Rows are points. A path goes straight from each point to the next, and from the last back to the first. The post is the endless flat space through its rows: a point in 2 columns, a line in 3, a plane in 4, and so on, so that a path can go around it. Count how often the path circles the post. Going back the other way cancels.
In the rows, 128 means zero.

Post (2 x 3)
[[110  96  92]
 [145 114 152]]
Path (26 x 3)
[[147 160 167]
 [152 144 116]
 [184  92 148]
 [ 88  44  40]
 [ 74  45  85]
 [108  92 153]
 [147  79 154]
 [190  80 156]
 [168  75 138]
 [ 74  68  49]
 [121 112 164]
 [ 94 156 136]
 [137 149  94]
 [172  98 101]
 [178  65 132]
 [127  84 122]
 [158  90 137]
 [126 103  75]
 [121 169 100]
 [111 130 148]
 [ 58 110  87]
 [127 155 130]
 [129 128  99]
 [119 151  63]
 [100 142 124]
 [ 71 119 118]]
Times around: 1

Post (7 x 8)
[[134 162 141  99 123 183  97 152]
 [158 166 120  99 130 116 126 122]
 [ 95 136 142 201 162 168 141 108]
 [ 86  83 181 104 137  98 159  74]
 [134 103 136 178 147 142 122 136]
 [ 97  99 146  97 138 107  81 109]
 [145 133 150 107 184  98 137 147]]
Path (25 x 8)
[[ 98 116 131 179 146 121 150 108]
 [158 141 178 147 196 114 157 207]
 [ 88 187 155 131 130 188  71 117]
 [112 150 158 111 175 167  74  95]
 [ 63  90 148 144 181 159  84  85]
 [ 85  51 130 157 175  99 127 125]
 [127 138 102 126 109  62  99 151]
 [138 140 154 152  70 143  91 141]
 [131 148 146 102 128  90 135  72]
 [159 164 148 144 241 122 156 112]
 [132 154 120 102 118 164 196  72]
 [118  71 172 127 185  95 182 156]
 [116 144 157 146 170 121 161 139]
 [  9  38 245 210 173 182  91 133]
 [183 118 121 147 146 150  64 159]
 [131 124 105 128 170 125  96  90]
 [128  95 173  91 184 146 198 146]
 [ 39 161 174 145 158 198 156 124]
 [ 64 164 162  50 171 128 147 148]
 [134 149 200  75 191  92 162 199]
 [171 115 166 148 156 105 152 141]
 [183 141 155 115 169 139 111 127]
 [161 111 159 140 136 138 108 127]
 [189 115 115  93 146 124  94 131]
 [162  96 148 120 225 107 136 193]]
Times around: 4

Post (11 x 12)
[[ 81 128  71 149 131 159 108 132 206 172 220  65]
 [ 92 113 114 138 177 107  72 146 120 130 111 157]
 [145 132 103 141 142 123 132 146 171  87 140 149]
 [ 56 137 108 144 147 167 128 140 133 208 100 115]
 [146 117 143 151  87 129 106 137 149 168 124  88]
 [113  81 170 123 155 114 122 151  87  87 146 160]
 [157 149 157 138 159  68 149 118 129 123  48 141]
 [158 128 134 148 127  55 179 143 140 116  82 148]
 [133 141 103 155 102 113 140 110 138 180 123 118]
 [167 138  96 107  94 114 170 115 123 133  81  67]
 [ 79 145 171  92  96 110 168 173 151 210 160 156]]
Path (29 x 12)
[[ 29 168  87 133 142 153 151 157 117 191 136 199]
 [153 149 186 199 132  89 112 167 187 180 141 175]
 [171 107 136 173 130 102 188 152  83 142 128 178]
 [ 77 152 123 132 117 122 152 151  75 213  63 135]
 [149  88 129 159 131  44 134 119  54  82  68 163]
 [ 92  92  86 139 115 126 163 111 146  80 173 119]
 [144 155 112 119 135 128 169 116 187 156 112  98]
 [185  81 154 152 151  85  83 151 127 122 116 146]
 [102  95 107 131 144  75 117 160  73 167 165 105]
 [ 99 194  72 116 120 163 177 142 120 158  65 103]
 [134  95  96 138  96  69  57 129 178  73 139  86]
 [161  46 129 183 102 110  76 138 138  71 165 117]
 [171  81 201  97 128 107 114 152 155 131 147  61]
 [167 105 167 155 129 121 108 135 136 127 127 100]
 [147 156 165 178 132  61 134 115  69 168  68 161]
 [138 134 145 120  87  59 161 140 104 123  77 152]
 [116 158 163 144 160  80 199 115 143 131  17 141]
 [149 123 108 153 155  82 152 127 211  91 157  99]
 [142 145 145 131 166 140 151 157 171 182 114 114]
 [151 155 170 163  88 177 165 197 107 178  39 227]
 [132 130  41 153 125  91 150 159 178  90 160 134]
 [132 159 117 127 102  57 192 115 125  96  34 196]
 [128 111 202  95 137  54 114 120 105  89  61 188]
 [121 153 146 111  85  40 173 100  62 155  46 127]
 [100 152  93 167 120 132 166 149 117 184  50 166]
 [145 167 113 155  85 125 114 169 174 206  80 165]
 [ 95 126  23 140 171  99 235 141 178 135 138 132]
 [137  92  85  88 130 112 110 122 120  74 145 141]
 [ 93 131 148 176 170 122 105 148 206 131 100 103]]
Times around: 2

Post (17 x 18)
[[120 118 177 123 126 117 104 141 134 114  93 164 113 131  95 152 125 156]
 [168 163 167 127 126 135 182 125 149 153 138 133 154 157 123 154 104 154]
 [ 84 103  63  82 141  67 127  76 151  59 127 143 140 105 144 112 108  83]
 [140  76 118 145 114 125 133 206 161 158  84 136 126  76 144 145 114 167]
 [ 74 162  56  58 117 119 130 128 133 101  78 156 123 104 137  86 134  58]
 [107 111 105  83 156  96 130  96 104 124 124 148 141  87 101  86  86  67]
 [196 169 137 149 105 108 160 100  91  99  98  98 110 177  90 132 127 178]
 [104 168  73 128 159 110 106 127 133  79 129 133 115  98 117  57 127  97]
 [130 149 151 125 126 147 149 124 124 128 107 106 100 173 127 138  61 180]
 [122 119 144 113 171 106 102 150  91 105 105 156 119  68 195 111 132 128]
 [112 122 191 158 133 111 126 181 116 134  97  92 193 133 121 158 106 126]
 [145 128 118 127 103 157 180  96  98 140 144 122 126 195 106  93 119 169]
 [138 106 158 126 157 101 162 197 123 126 112 104 124 119  99 146 135 150]
 [ 80 144  65  55 145  97 148 111 121 142 141 135 164  97  98  79 100 154]
 [109 162 152 178 137 129 198  71  98 149  95 127  99 130 146  76 140 161]
 [ 89 158  96  96 134 150 136 109 109  76 144 136 116  41 117 117 140  78]
 [180 121 210 125 102 147 130 176 138 101  96  99 120 113 125 130 138 147]]
Path (24 x 18)
[[170 146 116 162  58 143 176  92 113  56 148 112  88 112 128  90 172 178]
 [186 155 139 215  73 139 161 132  74  91 108 114  58 112  62  64 165 181]
 [209 139 124 105 141 111 177 124 116  99 108 128 105  70 138  65  86 170]
 [116 129 208 105 197  77 159 118  72 123  57 132 141 102 199 126 145 102]
 [ 78  96 140 150 155 100  70 172 134 103  94 100 150 109 159  46 129  91]
 [159 125 107 113  48 134 149 120 162 126 120 153  93 144  58 114 111 119]
 [139 161 139 178 127 115 183 157  84  96 135  98 174 179 111 108 112 142]
 [136 128 190  78 138 149 110 166 133 178  50 208 182 188 183 104 119 134]
 [103 128 153  91 152 100 140  58 112  88 151 146 120 131 110 194 116 142]
 [151 112 171 119 113  96  97 130 109 110  86 141 104 115 134 142 127 136]
 [222 214 145 113  98 115 152 187  83  98  69 103 128 111 101 100 183 111]
 [ 55 144 125 137 133 159 148 171  86 135  38 121  85  66 118  56 169 189]
 [ 68 119  95  48 150 136 146 101 152 126 132 167  86  59  77 147 119 117]
 [ 22 122 119 144 152 113 123 175 167 137 120 109 136 110 178 136  72 109]
 [194 117 141 117  77 157 228  89  69 163 129 117  82 184  30  88 107 195]
 [ 96 147 126 124 132 147 175 160 130 159 114 124 145 166  89  98  91 204]
 [ 70 118  71  94 159 126 157 161 156 195  97 152 134 199 131 121 108 152]
 [184 188 139 121  97 146 171 211 141 152  91 102 123  85 118 164 193 139]
 [121 139 158 107 110  93 125 109 135 139 121 146 156 149 164 186 110 115]
 [107 104 169 130 155  68  97 100 128  65 100  78 133  94 154 141 110 144]
 [132 106  69 197 160  89 160 124 142 123 117 102 146 151  86 137  91 153]
 [160  79 141 118 149  79 158 117 175 142 161 157 182 143 110  60 126 193]
 [ 77  95  78 145 167  80  70  64  74 102 105 105 141 188 166 116  55 187]
 [123 140 108 140  92 124 132 164 165 105  87 108  90  74   7 187 141  86]]
Times around: 4
